Each row of a before or after table is a point. The points were changed in one or more steps. Then noise was added and the rows were shuffled. The steps act on columns, c1 being the first. Name the steps. A step turns or swaps two columns, mirrors them in a line or flattens them onto one, adds a multiple of one to another, or multiplies or shifts one. Angles are multiples of 10 degrees, from the lower column toward the higher: turns from -170 to 170, lines from 10 to 170 but not 90. Use the fewest steps. Two steps may share a column if one is a turn and the other turns, adds or multiplies; they go together, in the order done. Otherwise the lowest column goes first.

Before (9 x 2):
[[-50  31]
 [-43  32]
 [ 61  14]
 [-43  47]
 [-54  26]
 [ 42  12]
 [-34  36]
 [-42  19]
 [-42 -21]]
After, 9 rows:
[[-12  61]
 [ 35 -25]
 [-41  22]
 [ 53 -40]
 [ -8  52]
 [  7  47]
 [ 12  66]
 [-10  52]
 [ -7  57]]
Steps: turn c1 and c2 by -50 degrees

Before:
[[ -8 -72 -29]
 [ -4  41  18]
 [ 38 -30  19]
 [ 39 -18 -27]
 [ 95   9  -7]
 [ 48  19   2]
 [ 73   9  26]
 [ -8  -2  -1]
 [-31   7 -61]
 [  0   9  -5]
 [  2 -20  14]
 [ 50  55  10]]
After (12 x 3):
[[ 47  -1 -11]
 [ -7  -5 -31]
 [-30  39 -14]
 [  9 -33 -89]
 [ 12  78 -10]
 [-17  38 -56]
 [-75  -8 -57]
 [ 22  49 -21]
 [ 10  96 -31]
 [  9  -5 -29]
 [ 49  57 -21]
 [-27   1 -17]]
Steps: swap c1 and c2; shift c3 by -30

Before:
[[-17  54 -36  -4 -24  14]
 [ -5  -9 -25   6 -62 -38]
 [ 15  41 -11  62  48  37]
 [ 24  48 -16  26 -28  64]
 [-68 -28 -17  39  14  -3]
 [-60  -1  71  81  56 -40]
 [ 59  61  11 -28   7 -41]
 [-52   7  21 -13  21  11]
 [-20 -54  36  -4  37   7]
 [ 10  19 -38   6  31  34]
 [-44  57 -11 -34  52 -19]
 [-27 -54 -32  56 -55  27]
 [  1  35  -4  94  14 -56]
 [ 31  33 -49 -14 -55 -29]]
After:
[[ 48  77 -20 -32  -4 -28]
 [ 33 -42  39   5 -38  13]
 [ 14  57  27 -27   2  73]
 [ 24 -18 -33  41  -7 -56]
 [ 38  30 -21  76  85 -33]
 [ -4  34  31  -1 -51 -22]
 [ 19  36   1  94  -5  27]
 [-26 -71   8  55 -36 -36]
 [-76  29  39  26 -32 -11]
 [-59  59 -23  60  -5  -5]
 [  7 -28 -40  -4  53 -18]
 [-37  32 -28   7 -32  -7]
 [ 20  17  -6 -12  25 -50]
 [ 13   1  47 -12 -69  44]]
Steps: turn c1 and c6 by 120 degrees; add -0.3 times c4 to c1; turn c2 and c5 by -30 degrees; turn c3 and c5 by 70 degrees

Before (11 x 8):
[[-51   7 -41  15   6 -63  50  67]
 [ 15   4  13  41  49 -15  45  45]
 [-20   5  -1 -37  35  21   1 -40]
 [-32  -8  29 -42  15  25 -48 -19]
 [ 40  57  -8  95  36  12  58   7]
 [-36 -25 -46 -34  -7 -19 -56  -7]
 [  6  12 -14 -11   6  28 -14  34]
 [-49 -48 -27  57  -8 -42  14  50]
 [ 19 -32  -3 -60 -29  19 -22 -43]
 [-77 -26 -10  51 -47   9  26  53]
 [ 29  63  41  38  21 -19  22   2]]
After, 11 rows:
[[ 24 -34 -61  -4   2 -14  15  36]
 [-40 -24  53 -10  67 -16 -71 -14]
 [-42  16  41  12 -21  -7  24 -45]
 [-49  26  96  -8 -28  50  50 -17]
 [-17  54  37  42 -16  37  32  -8]
 [ 43 -23 -42  29 -21   9 -41   7]
 [ 48   0 -34 -44   3 -30 -46   6]
 [ -5 -12 -36  -1 -50  17 -19  11]
 [-23   2  54 -27  31 -64 -46 -27]
 [ 14 -13 -11 -13  11  28   4 -23]
 [-57  51  15 -43  28 -36 -41 -43]]
Steps: turn c1 and c7 by 80 degrees; turn c2 and c6 by 50 degrees; swap c3 and c4; turn c5 and c8 by -150 degrees; multiply c8 by 0.7
